Each row is a point. A path goes straight from each point to the next, and from the last back to the first. The post is the endless flat space through its rows: a point in 2 columns, a line in 3, a plane in 4, and so on, so that a path can go around it. Count how often the path circles the post. Going back the other way cancels.

Post:
[[.02,-.09]]
Path:
[[.39,.01],
[.34,-.64],
[-.24,-.47],
[-.37,.03],
[.17,.75],
[.05,.57],
[-.49,-.09],
[-.16,-.87],
[.55,-.03],
[.26,.34],
[-.61,.05],
[-.31,-.29],
[-.07,.57],
[.51,.47],
[.25,-.33],
[-.33,-.86],
[.33,-.85],
[.24,.30],
[.37,.73],
[.19,-.16],
[.05,-.91],
[-.53,-.47],
[.10,-.35]]
Times around: 0

Post:
[[-.15,-.10,-.58,-.24,-.05,.11,-.19,-.25,.51],
[-.04,.18,-.19,.46,-.24,-.16,.05,.20,-.11],
[-.42,-.37,-.08,-.18,-.06,.26,-.32,-.60,.15],
[.03,.27,.24,-.24,-.12,.21,.26,.58,-.22],
[.03,-.25,.08,.22,.33,-.14,-.34,-.36,.27],
[-.12,-.37,.05,.17,-.03,-.16,-.05,-.10,-.08],
[.01,.16,-.13,-.13,.07,.30,.01,.34,-.14],
[.81,.17,.41,.18,.23,.20,.13,.20,-.45]]
Path:
[[.70,-.08,.52,.10,-.17,-.08,.14,.08,-.43],
[.13,.14,-.03,-.69,-.08,-.09,.20,.43,-.12],
[-.21,.52,.28,.52,-.07,.22,-.16,-.18,-.26],
[-.51,-.15,-.70,.17,-.17,.26,-.08,-.38,.41],
[-.12,-.73,.10,.13,.11,.26,-.44,-.67,-.23],
[-.33,.07,-.05,.52,-.06,-.19,-.54,-.34,-.03],
[.32,-.56,.14,-.32,.52,-.25,-.32,-.58,.09],
[-.17,-.12,-.01,.33,.33,.02,-.18,-.55,.18],
[.32,-.39,.94,.52,.56,.11,-.21,-.65,.07],
[-.36,-.20,.01,-.47,-.17,.54,-.31,.10,.23],
[.41,.27,.04,-.28,-.16,.13,-.25,-.28,.34],
[.27,.66,.00,-.38,.05,.42,.06,.47,-.55],
[-.23,-.38,-.53,.01,.19,-.14,-.14,-.14,.07],
[.10,.34,-.63,-.48,-.24,.40,-.23,-.53,.01],
[-.53,-.20,-.22,-.38,.39,.11,.02,.13,.07],
[-.08,.17,-.32,-.08,-.31,.20,.25,.27,.06],
[-.04,.41,-.27,.15,-.12,.66,-.13,.15,-.06],
[.56,-.26,.13,-.18,.42,-.05,-.21,.05,.05],
[.36,-.52,.25,-.72,.39,-.12,-.37,-.89,.30],
[-.02,-.37,-.15,-.34,.27,-.09,-.09,-.39,.44],
[.51,-.28,-.19,.50,.10,-.13,.22,.07,.00],
[-.77,-.02,-.28,-.22,-.49,-.01,-.24,-.24,.91],
[.15,.16,-.04,-.58,-.68,.49,.33,.31,-.29],
[.28,.26,-.42,.32,.21,-.41,-.23,-.06,.50],
[-.21,.24,-.37,.91,-.31,-.27,-.23,-.61,.15],
[.21,-.29,.24,-.25,.08,.40,.26,-.10,-.06],
[.41,-.08,-.18,.28,-.15,-.10,.01,-.10,.14]]
Times around: 5
